Each point is reached from the start by the listed moves, each made once or not at all, plus a little noise. Say if it took an odd or an even number of moves. Then give how often each move was made.

Moves:
(1): [ 49 -20]
(2): [ 5 41]
Start: [11 -9]
Points:
[14 -9] => even (0, 0)
[64 12] => even (1, 1)
[16 33] => odd (0, 1)

Moves:
(1): [ 30  22  -6 -13  -3 -10   7 -15]
(2): [-35  24 -25  20  -4  29  -3  -3]
(3): [  2  -9  31 -13 -14  11 -27 -26]
(4): [ 10  15   6  16  -9 -17 -18  10]
(5): [12 21 14  8  9 17 10 15]
(6): [ 17 -11 -15  17 -15  18  13   4]
(7): [-19  -5  14  -1 -26 -13  22  -7]
(8): [  7  12 -14 -17 -11  13   2  28]
Start: [-31 -26  32  11 -30  37  28   2]
Points:
[ 38   8  41  -6 -62  85  32   8] => odd (1, 0, 1, 0, 1, 1, 0, 1)
[-16 -39  19  27 -48  55  43   5] => odd (0, 0, 0, 0, 0, 1, 0, 0)
[ -9  -4  62 -11 -44  79  12  18] => odd (0, 0, 1, 0, 1, 0, 0, 1)
[-55   9  -4  46 -95  65  46  33] => odd (0, 1, 0, 1, 0, 1, 1, 1)
[  7  -1  38  53 -45  54  34  31] => odd (0, 0, 0, 1, 1, 1, 0, 0)

Moves:
(1): [  4  -7   6  14   8   0 -24  22 -13  -6  10   2   0  -4 -20  14]
(2): [ 0  3 -4 -4  8 11 -2  0  1  1  2 -9  4 20  9 10]
(3): [ -2  20  19   3 -16  -8 -19  14   8 -21  -4  -3  -7  -2  -4  -5]
(4): [-22  23   3   8  21 -16   9 -13  -4   4 -15  27   4  -8   4  11]
(5): [-12 -24  19 -16  10   0   3  -1  -5  14  17 -10 -17  12  -4 -13]
(6): [ -4  -9  17  -8 -16  11  -4   7  -4  -7   2  -6  23  10  -2 -11]
(7): [ -4   8   8  -7   2   4  -2   2 -16   7   7  -2  -1 -28 -14  21]
(8): [ -4   0  -7 -20 -23  -1   1  14   7  -1 -14   9  -3   3   0   1]
(9): [  0   6   3  10 -13 -10  33  -4   6  -8   8  14  -4   5   6  13]
(10): [ -3   1   3   0 -11   1 -12 -13  20   0  -8  11   4  -6   1  18]
(11): [-13   5 -18  -4   7 -16   2   1   5  -4  20 -23  10   4  -6   0]
(12): [ -1   3  -9  -4 -17  -8  -2 -21 -16  -2   4  22  -8   6 -14 -12]
(13): [ 19  12   3 -11   1 -13  18 -17 -12  16   5   2  -4  10  -6  -7]
(14): [ -4  -9   6   5 -40 -17   2  -8 -17  -1 -11 -19  -6  16  19 -12]
Start: [  3   5 -13   1 -13  -6   3  19  13  21 -18   4  -3  -1   3   0]
Points:
[ -1   6 -18   0 -68 -23   0  18  17   1 -17  61 -18   0 -27  36] => odd (1, 0, 0, 0, 0, 0, 0, 1, 1, 1, 0, 1, 0, 0)
[-20   5  23 -55 -95 -39 -10  16  15  19  -6 -44   1  68  10 -18] => odd (0, 1, 1, 0, 1, 1, 0, 1, 0, 1, 1, 0, 1, 1)
[-37  58 -17 -12 -23 -37 -33  41 -18   1  -8  30  -7  -9 -42  39] => even (1, 1, 1, 1, 0, 0, 1, 1, 0, 0, 1, 1, 0, 0)
[-38  27  31 -20  -3 -16 -30  56  -8  20 -17  16 -21  -8 -26  42] => odd (1, 1, 1, 1, 1, 0, 1, 1, 0, 0, 0, 0, 0, 0)
[ -9  30  18  18 -91 -32 -22  11 -17  -9 -11  20 -24   6 -18  48] => even (1, 1, 1, 0, 0, 0, 1, 0, 1, 1, 0, 1, 0, 1)
